Each row is a point. Each copy is the shape, with its points in the same order, stretched, turned, moved and blurred by noise. Is it also mirrored, or only turned?

Shape:
[[7, -6, 43],
[-5, 29, -14],
[12, 15, 18],
[43, -81, -19],
[19, -7, -26],
[-16, 27, 12],
[-7, -21, -31]]
Copy 1:
[[7, -42, -27],
[21, 17, 28],
[29, -7, -1],
[-42, 6, -95],
[9, 18, -16],
[21, -9, 26],
[-20, 17, -16]]
Copy 1 is: only turned
Copy 2:
[[-30, -17, 39],
[4, 26, 14],
[-28, 6, 25],
[-26, -68, -73],
[-10, -2, -27],
[2, 18, 40],
[22, -13, -26]]
Copy 2 is: mirrored

Shape:
[[-2, 35, -14, -15, -33, -33],
[19, 24, -25, -17, -12, -4],
[-17, -10, -20, -8, 25, 3],
[-29, 22, -5, -20, -11, 35],
[3, 34, -34, -11, 31, 13],
[40, -15, 9, 0, 29, 30],
[-6, -15, 9, -19, -17, -9],
[36, 7, 26, 9, 22, -21],
[47, -3, -27, 32, -39, 28]]
Copy 1:
[[-7, 61, -31, 17, -55, 6],
[-6, 24, -28, -4, -66, 29],
[-1, -21, 9, 8, -39, -5],
[-60, 2, -7, -15, -15, 23],
[-17, -11, -11, 32, -69, 40],
[15, -44, -15, -5, -21, 44],
[12, 17, -4, -19, -25, 1],
[36, 6, -15, 42, -23, 41],
[11, -15, -95, -26, -38, -1]]
Copy 1 is: mirrored
Copy 2:
[[-19, 18, -3, -26, -24, -55],
[24, 16, -4, 3, -30, -37],
[31, -14, 13, -34, -1, -4],
[15, -9, 69, -13, -16, -23],
[72, 1, 11, -23, -13, -35],
[41, 22, -9, 25, -13, 39],
[-21, 4, 4, -16, -23, -1],
[7, 49, -35, -14, -12, 13],
[14, 3, -6, 74, 13, 8]]
Copy 2 is: mirrored
Copy 3:
[[1, 61, 1, -33, 4, -29],
[-19, 37, -22, 8, -6, -26],
[-36, -3, -4, 1, 28, 13],
[-55, 32, 23, -17, -14, 12],
[-45, 35, -20, 31, 17, -8],
[-17, -32, -19, 58, -19, -12],
[-11, -1, 6, -27, -2, -19],
[24, -14, -4, 39, -3, -26],
[12, 14, -61, 6, -54, 6]]
Copy 3 is: mirrored

Shape:
[[-8, 1, 8, 19, 10, 20, 20, 12, 6],
[-23, 1, -26, 9, -8, -2, -10, 9, 15],
[-12, 12, 11, -16, -13, 34, 13, 16, -48],
[33, -5, -14, -1, 1, -7, 10, -17, 2],
[-24, 8, -4, 1, 5, 20, 16, -45, -4],
[29, -7, 6, 7, 6, -1, 20, 18, -43],
[5, -7, -24, 12, -10, -4, -49, 11, 6],
[-7, 0, -6, -12, 31, 0, 14, 5, 9],
[-19, 24, 4, 9, -1, -11, -11, 8, 2],
[-8, 11, 16, -7, -2, 15, 12, 17, 21],
[-20, -6, 17, 7, 38, -3, -85, 18, 11],
[-27, -14, 16, -3, -3, -3, 18, 1, 15]]
Copy 1:
[[7, -2, 28, 33, 7, -4, -1, 0, -1],
[9, 13, 8, -11, 15, -36, 22, -3, 4],
[-4, -14, 16, -6, 41, 16, -5, -19, -39],
[3, 8, -20, 6, -16, 10, -22, 9, 0],
[11, -27, -27, 20, 31, -11, 6, -32, 15],
[-3, 4, -2, 17, 0, 20, -27, 28, -36],
[-4, 13, 11, -29, -4, -47, -11, 6, 1],
[-23, 1, -5, 25, 1, -5, 16, 6, -3],
[-4, 3, 13, 8, -2, -33, 12, -22, -17],
[-2, -5, 32, 8, -4, 1, 14, -17, -4],
[-46, -7, 37, -12, -3, -95, -5, -1, 0],
[15, -29, 18, 8, -5, -3, 33, 1, 1]]
Copy 1 is: mirrored
Copy 2:
[[-16, -24, 6, -4, 3, -2, 30, -10, 7],
[-47, 12, -20, 2, 7, 12, 2, 5, -13],
[9, -10, 35, -13, 14, -46, 36, 17, -30],
[-3, -3, -21, 13, -29, -21, -21, -19, 11],
[-11, -19, -32, -24, -44, -13, 13, -5, -36],
[20, 1, 12, 9, 7, -48, 25, -1, 27],
[-12, 31, -18, 24, 13, 29, -18, 4, -16],
[-15, -13, -20, -21, 15, -13, -1, -9, 8],
[-21, 8, 6, -19, 3, 14, -3, 23, 1],
[-23, -33, 20, -10, 10, 1, 2, 4, 0],
[30, 17, -21, -9, 56, 72, -15, 23, -22],
[-29, -36, -18, -5, 2, -3, 18, 24, 2]]
Copy 2 is: mirrored
